Rows are points. A path goes straight from each point to the next, and from the last back to the first. The post is the endless flat space through its rows: a point in 2 columns, a line in 3, a plane in 4, and so on, so that a path can go around it. How many times does the path go around the post? Going back the other way cancels.

Post (1 x 2):
[[-20   3]]
Path:
[[-33 -39]
 [-65 -47]
 [ -4 -47]
 [  9   1]
 [-12  33]
 [-39  28]
 [-77  -2]
 [-20 -18]
 [ -3 -10]
 [  4  13]
 [-10  59]
 [-54  30]
 [-57 -36]
 [-16 -23]
 [-32 -11]
 [-61  18]
 [-19  71]
 [ 22  18]
 [  8 -20]]
Times around: 1

Post, 3 rows:
[[ -2   1 -23  -9]
 [-22 -19  30  61]
 [-52 -32 -35  -6]]
Path:
[[-55 -13 -29 -49]
 [-70 -58 -15 -26]
 [-32 -52 -21  15]
 [ 32  -2 -45  15]
 [ 46 -18 -28  28]
 [-34 -61  -1  12]
 [-35   4   1 -50]]
Times around: 0

Post, 8 rows:
[[ 23 -73 -34  47 -25  10   5   8 -24]
 [ 20   5  14  22 -29  -3   8   9 -56]
 [-19  21 -21 -30 -15  15  -3  27  76]
 [ 58 -94 -41 -17 -62 -12  10  13 -21]
 [-17  29   2 -49  13  48 -21 -23 -26]
 [-61 -16  19 -41  33  19   4  32   0]
 [-10 -42  38 -16  16  18  -5  26  46]
 [-15  35   2 -21  63  -6 -45   4 -54]]
Path:
[[-28 -61  14 -31  28  14  13  18  43]
 [  9  -3 -15 -62  41  16   1  35 -25]
 [ 41  27 -17 -55  18  20 -12  19 -28]
 [ 44 -20  28 -34   9  15  19 -21 -35]
 [ 88 -60  -5  36   4 -30  -6 -14   8]
 [-27 -62  -9 -30  57 -17  29  58 -32]
 [ 64 -49 -80 -31 -52  83 -31 -30  21]
 [-53 -31  29 -14  51  18 -31  26  42]
 [-16  38 -46 -90 -24 -50   0  -4 -29]
 [ 25 -42  35  30  13  29 -25 -29   0]
 [ -9 -46 -14 -23   2  -4 -48  22 -15]
 [ 51 -28 -22  13 -58  50 -39   0  12]
 [-47 -49 -28   1  20   1 -20  -4 -29]]
Times around: 1

Post, 11 rows:
[[ 12 -12  11   2  16 -13   9  32  -8  13  58  48]
 [  0 -13  27 -35 -23  38  -5  -3 -21  35 -37  23]
 [-43  -1   4  -4  57  14 -28  27   3   1  -3 -10]
 [ 10 -32 -21  35   2  27  66  61   5  -3  27  24]
 [-21 -52  17  12  34   5  18  42 -31  27 -86 -32]
 [-35  22   4  -9  54 -25  25 -17   6   7  27 -27]
 [ -5 -35 -28  16  42  30  -1  -9   3 -44   5 -61]
 [-35  20 -22  24 -25   3   5   9 -64 -18   3 -52]
 [ 17 -30 -81   8 -24  -1 -25 -55  47   1 -24  -2]
 [ 19 -24  36 -13 -12  13  -5   5  10  -6 -25  66]
 [ -7 -24  -8 -32   7  -5   9  30  -2 -16 -43 -43]]
Path (20 x 12):
[[   2   21    7  -28    2  -19   16   -6   -2  -15  -41  -27]
 [ -23    7   48  -79  111  -40   31   20   25   15   -9  -35]
 [ -13   -5   -5  -77  -24   23 -104  -24  -42  -82  -25  -36]
 [ -41   -6   28   -9  -17  -19  -16    9  -75    6  -53  -46]
 [  29  -73   26    1   -7   50  -66  -11   -1    2  -49   25]
 [  -8   21  -51   44    1  -15   24  -12   27   44   37   32]
 [  49   -2  -16   16  -44   14  -21    1   -9  -57  -14   39]
 [  -1  -26   39    9   12  -10   40    2  -18   35  -47   63]
 [ -23  -22   16   11   20  -40   48   -4  -14  -75  -54  -59]
 [ -60  -28   39   -5   42   13    5   68  -11  -28   32  -29]
 [ -27  -32  -25   73   -3  -23    2   61  -14  -21   -5  -67]
 [ -75   22    4   13   36   -1  -58   -7   20   36   25   22]
 [ -32  -57   -8    4   12  -22  -33    9  -44   27   13  -28]
 [  12    6  -43   16  -38    6   42    5   28  -65   80  -29]
 [  10    0  -23   23   -6  -63   39   66   -4   11   31   -7]
 [   5   21    3  -64   24   31  -89   18   12   37  -19   43]
 [  11  -16  -70  -11   28  -37  -60   -9  -23    5   74    0]
 [ -30   27   44  -14  -46  -17   -1  -14  -60   34   -3   61]
 [   1  -51  -41   -1  -11   41  -10   39  -12    8   -4  -39]
 [   2  -35 -105   54   36   34  -10   85   36  -11   95  -39]]
Times around: 3
